Each row is a point. Each copy is the shape, with its points in the same order, turned, moved and blurred by noise. Say if it was mirrored as well.

Shape (7 x 2):
[[-33.0   3.8]
 [ 16.0  18.7]
 [ 12.3 -34.1]
 [ -0.9 -13.7]
 [-30.9   6.9]
 [ 17.1  21.3]
 [ 11.5   5.4]]
Copy 1, 7 rows:
[[ 21.3  35.6]
 [ 20.4 -15.5]
 [-29.6   3.2]
 [ -4.8  10.9]
 [ 23.5  33.0]
 [ 22.9 -17.9]
 [  9.1  -6.6]]
Copy 1 is: only turned
Copy 2 (7 x 2):
[[  4.9 -30.4]
 [ 27.9  13.0]
 [-26.8  19.9]
 [ -5.1   1.5]
 [  9.0 -30.6]
 [ 30.2  17.4]
 [ 13.1  11.7]]
Copy 2 is: mirrored
Copy 3:
[[  2.0 -34.3]
 [-17.2   9.9]
 [ 35.1  14.0]
 [ 19.3  -8.1]
 [ -5.3 -36.7]
 [-15.6  12.4]
 [ -5.8   2.5]]
Copy 3 is: only turned
Copy 4 (7 x 2):
[[-33.8  34.8]
 [-16.9 -13.8]
 [ 24.3  23.1]
 [  0.6  19.7]
 [-33.6  34.3]
 [-14.7 -17.1]
 [-11.2  -2.6]]
Copy 4 is: mirrored

Shape:
[[ 24.1  -7.6  21.8  23.2]
 [ 18.7   6.6 -24.2   7.7]
 [ 22.7  -5.2  13.6 -37.7]
 [  4.7  22.1  -4.4  -9.9]
 [ 34.2  24.7  -3.3 -23.9]
 [-16.1  23.6  -1.6  18.1]
 [  3.3 -23.5  16.0  -3.4]
 [-28.9   2.8  24.3 -42.4]
 [  9.7 -35.6 -17.7   0.3]
 [-20.2  25.5 -12.9 -26.7]]
Copy 1 (10 x 4):
[[ 21.4  23.4   9.2 -17.0]
 [ 13.2   7.7 -16.8  24.2]
 [-34.7  14.7 -13.8  -9.8]
 [ -0.3 -12.3 -21.8   5.0]
 [-10.3   8.6 -42.8  -1.6]
 [ 22.5 -28.7   1.0   3.2]
 [-12.1  12.5  19.8  -5.7]
 [-43.0 -33.7  10.2 -14.4]
 [ -8.4  25.3  19.2  29.3]
 [-15.9 -36.3 -15.3  15.8]]
Copy 1 is: mirrored
Copy 2:
[[ 21.3  -4.1 -24.0   1.9]
 [-12.2  30.4 -10.8   2.5]
 [-29.5 -18.7 -11.5 -25.1]
 [-10.8  15.4  18.0 -16.0]
 [-18.6  10.6  -6.9 -41.6]
 [ 10.2  20.5  28.1   9.0]
 [ -5.3 -17.8  -6.5   6.3]
 [-35.5 -34.0  38.2  -9.7]
 [-28.8   8.5 -20.0  27.5]
 [-27.7  13.8  39.1 -13.8]]
Copy 2 is: only turned
Copy 3:
[[-42.4  -1.8  -2.2  12.2]
 [-10.8   6.9 -20.9 -21.2]
 [  9.9  31.6  -4.3  24.8]
 [ -0.4  15.6   7.6 -16.6]
 [ -6.3  44.3  -3.2  -9.1]
 [-12.2 -16.0  20.9 -26.4]
 [ -5.5  -7.4  -6.9  27.1]
 [ 35.2   4.8  31.7  23.0]
 [  1.8 -15.5 -36.2   9.6]
 [ 30.5   9.8  17.7 -21.8]]
Copy 3 is: only turned

Shape:
[[ -0.5  23.3 -16.5 -24.0  29.4  -8.5  24.8 -14.7]
 [ 22.3  24.8  -6.9   4.2  -6.0   3.6  28.1  -0.5]
 [ 20.4 -55.7  23.5  23.0  -6.2  33.3  10.8   1.8]
 [ 12.9 -13.0  11.7  -9.3   5.0  -0.6   6.9 -10.8]
 [  7.2  16.2  27.0  16.5 -22.8 -11.6 -22.1  -3.5]
 [-42.6  19.4   9.7  22.3 -22.2 -16.3  -1.8  -2.9]
 [-31.2 -14.3  13.6  -6.9 -15.1 -17.6  14.4 -14.3]
 [ 21.6 -71.0  23.2   5.1  -3.5 -13.9  21.0  -8.8]
 [ 25.0  -2.9   6.1 -17.0  -0.6 -15.7  14.9  34.6]
 [ 13.2  21.5 -42.7  -4.5   7.3   4.0   3.6   1.2]
 [-18.4 -13.4   7.1  -0.9 -20.5  14.2  18.6  -5.9]
 [  4.2   7.7 -14.7 -25.5 -17.2   6.0  14.2 -10.7]
 [ 15.4  15.4 -14.4 -19.1  24.3 -13.9  12.3  -5.9]
 [-29.0   3.4  21.6 -24.7   5.8  -3.8   2.2  72.1]]
Copy 1:
[[ 29.0   7.5 -18.7 -27.8  37.3  -0.4 -11.2   5.1]
 [ 33.4   2.0  10.2  -0.8   3.0 -15.2  -5.5   6.0]
 [-26.9  -1.0  36.5  13.8 -17.6   3.6 -26.6 -43.5]
 [ -1.4   1.0   8.8   3.7  19.0  13.4  -5.4 -15.0]
 [ -4.2  -6.3  10.6  19.3 -14.1  18.2  26.4  21.4]
 [-16.8 -20.5  17.4 -30.4  -8.6  10.9  13.7  45.3]
 [-15.9 -21.8  30.9 -23.0  25.1  23.4  -4.5  13.8]
 [-26.6 -16.7  45.9   4.8  19.1  18.9  -2.2 -60.3]
 [ 23.6 -39.1  -3.0  11.1   9.6  -0.1   0.1 -21.3]
 [ 11.3   4.4 -18.3  -6.2  21.9 -36.4  -3.0  11.1]
 [-12.4 -15.5  30.2  -7.4   7.0   4.0 -26.2   9.3]
 [ 10.6  -9.3   9.9   5.2  34.3  -8.4 -15.1  15.9]
 [ 19.9   3.0 -18.3  -9.2  32.1  -2.1   1.7  -6.9]
 [  6.8 -80.7 -29.1 -10.9 -13.3  17.9 -23.4   4.5]]
Copy 1 is: only turned
Copy 2, 14 rows:
[[-13.5   2.7 -26.1  -9.9 -35.0  41.3 -14.0  -1.5]
 [ -2.7 -21.1 -22.0 -33.1   3.4  30.4  -8.0 -20.1]
 [ 22.2 -28.5  41.8  -3.4  -7.6  -8.2  11.5 -51.8]
 [  2.8 -13.2   9.4 -12.3 -20.4   6.7 -15.6 -13.2]
 [ 25.1  -1.6  -2.9 -24.9  22.2  -9.9 -36.7  -4.6]
 [ 22.3  28.0  -5.4 -10.4  28.6  12.2 -11.0  14.7]
 [  2.4  23.7  21.7 -12.4  -3.9   9.9  -2.1  17.2]
 [  0.2  -3.7  40.7 -28.3 -35.4 -28.8  15.7 -30.7]
 [-34.9 -15.3 -14.9 -12.4  -4.4 -11.9 -15.1 -21.5]
 [  2.3 -30.5 -45.5  -0.7 -12.7  24.0   1.2   5.0]
 [  6.1  -5.3  22.2  -7.0  10.8  22.5   4.1  -1.2]
 [ -8.4 -25.2   1.1 -13.4  -6.4  25.9  -6.0  12.8]
 [-14.0  -6.9 -31.9  -9.0 -35.7  22.9 -19.7  -6.0]
 [-50.6  16.8  -7.2  34.0  31.7 -10.0 -20.8 -17.3]]
Copy 2 is: only turned

Shape (17 x 11):
[[  4.7   4.4   1.6  -2.8  27.1  25.9 -10.1  13.2 -25.1   4.7   1.0]
 [ 33.1   4.9 -17.1   1.3 -14.3   5.2   9.4  22.3   0.0  -7.9  45.6]
 [ -1.1 -14.9  -3.9  39.9 -18.6  13.9 -15.4  12.2  20.0   2.4 -15.9]
 [-14.0   9.0  -9.9  -6.4  19.9  33.5  -9.2  15.6 -60.3   9.5 -13.4]
 [-10.4  -0.4  -1.6  -3.0 -18.8  17.5   8.9  -0.8 -38.8  70.3  28.1]
 [  8.1  14.7 -16.7   2.4  18.1  16.6  10.9 -12.3  19.8 -16.3  23.1]
 [ -7.4  -3.0  48.6   4.0  26.8  14.0 -14.8  -7.0   8.7 -13.7  21.9]
 [-12.1  19.2 -13.4  37.0 -15.6   5.4  -8.7  -5.7 -24.5  30.8  -5.5]
 [ -9.0  15.2 -17.2  -5.4 -15.3 -43.8  -8.6  -1.8  28.1  -4.3 -14.2]
 [ -2.9  -3.3  12.7  19.1  23.4  24.3 -12.0 -11.7 -14.7 -15.7 -12.0]
 [ 42.4  16.6  -9.3   1.4 -19.0  22.8  11.4  -1.4  25.5   4.6 -12.6]
 [  0.4  -4.6  21.2  -1.7  -5.7  18.6  -1.9   6.3  26.0  24.3  -9.7]
 [-11.0  14.6 -13.9  23.6  34.7  28.6  -0.5  -7.4  15.5  47.5 -16.2]
 [-14.5 -40.4 -11.5  25.4 -13.3 -82.0  -2.7   4.2  20.6 -12.5 -15.3]
 [ -5.9  19.6  19.4  45.8   9.7  26.9  16.3  23.8  -6.7 -12.0  -5.0]
 [-11.3 -17.2   6.8   0.5   2.1  25.4  15.4  -5.2  15.3  -8.9  -3.5]
 [ -4.2   9.2 -16.8   4.7 -15.8  11.3 -13.5  15.6  18.3  -5.0  -5.5]]
Copy 1:
[[ -7.1  -8.6 -23.5 -12.1  -2.2 -10.3  20.0 -10.4  21.8 -34.1  -5.2]
 [-28.1  -0.1 -49.0   6.9  33.0  16.0   6.1   0.8 -14.9   3.7   4.5]
 [ 12.8  26.8 -34.0  12.5  -5.7 -20.7 -17.9  15.4 -12.7 -16.0 -29.2]
 [-23.3 -14.9  -4.2 -15.7  -8.2  -6.7  28.0   9.2  27.0 -61.1 -13.9]
 [ -8.5  -8.2   2.9 -69.7  28.6  20.3  -2.9  29.7 -12.1 -31.9 -23.0]
 [  0.6 -24.2 -26.8  20.4  -2.4  26.8  -0.7  -1.9   7.3   1.2   6.5]
 [ 32.7 -14.2 -19.5  -2.0 -14.8   4.1  17.3 -50.0   2.6  -0.1  -5.7]
 [ -6.5 -14.6 -14.6 -10.9 -11.8  -7.0  -1.3  29.0 -32.7 -39.7 -23.3]
 [ 15.2  25.7  -6.2  19.5  -6.3  10.4  -3.6  14.1 -46.1 -20.6  36.1]
 [  7.4 -19.1 -13.3  13.1 -18.3 -19.5   1.9 -15.0  11.9 -24.2 -18.3]
 [-19.0   7.9 -42.3   1.6 -16.7   1.9 -25.3  15.0  -5.0   8.6  15.8]
 [ 17.4  24.8 -20.9 -19.2 -12.8   5.7  -9.0  10.8   1.8   1.8  -3.4]
 [ 32.2 -16.7 -26.9 -16.9 -18.5   6.7  -9.1  47.5  19.5 -24.2  -7.4]
 [ 36.4  32.1  10.3  42.4  29.2 -34.1   3.6  10.3 -68.2  -7.4  18.8]
 [ -6.2 -18.8 -37.1   4.1 -29.9 -14.9  34.1   8.8  -9.0  -2.6 -27.7]
 [ 12.1   7.0  -4.8   7.2  -6.6   2.2  -1.0  -2.7  12.4   9.8 -14.1]
 [ -5.6  23.2 -29.6  15.4  -3.1  14.5  -5.3  15.2  -2.3 -16.4  -0.4]]
Copy 1 is: mirrored
Copy 2, 17 rows:
[[-27.7 -16.7  16.3   5.8  22.2   3.1   3.9 -12.7 -14.7   9.7  -9.5]
 [-12.5  -2.0   7.9 -30.6  -4.9 -18.8  -6.2  -2.6  -9.5  37.2  32.5]
 [ -6.6 -20.4 -20.7 -12.2   5.0  -3.4   4.9  37.3  17.4  27.5 -29.9]
 [-36.5  -1.8  17.4  -8.9  33.5  31.1   0.0 -30.1 -12.5  -9.1 -24.4]
 [ 10.4   0.8  29.4 -11.8  -7.5  32.5 -47.6 -38.8  27.0  16.0 -10.4]
 [ 10.5  12.4  11.6  -4.2  21.8 -20.0  23.4  16.9 -16.4  32.4  13.9]
 [ 10.9 -36.1  15.4  22.8  30.6 -11.4  -4.4  29.4 -16.7 -11.1  12.6]
 [  9.9   2.4  -7.6 -18.5  26.0   8.9  -7.4 -18.9  29.2  21.6 -31.8]
 [ 24.9  -0.3 -50.7  -0.7 -14.1  14.3  30.2   4.3  -3.5  22.0   4.0]
 [-20.1 -14.5   2.1  13.2  43.2  -0.8  17.4   8.6   4.1  -3.1  -9.8]
 [ -1.3  -3.1  18.8 -20.4 -20.9 -24.9  42.0  12.8  20.2  29.2  -6.5]
 [ 14.2 -20.6  15.3   9.4 -19.5   2.6   4.3  20.0   6.0  12.7 -14.4]
 [ 23.0   1.5  19.1  24.0  21.6  -3.1   9.8  -6.6  -1.2  36.9 -54.3]
 [  0.2 -11.2 -94.9  29.2  -9.6  11.6  -1.5  21.5  17.5  29.3  17.0]
 [-16.8   0.6   1.3  -9.0  24.8 -40.1  -9.4  12.9  -8.5  -9.3 -31.3]
 [ -6.8   3.7  14.8  10.8   4.0   2.2   3.8  37.3  -1.7   9.1  -4.1]
 [ -1.8  -9.3 -10.7 -16.1  -3.7   6.7  18.1  17.5 -11.5  25.4 -14.4]]
Copy 2 is: mirrored
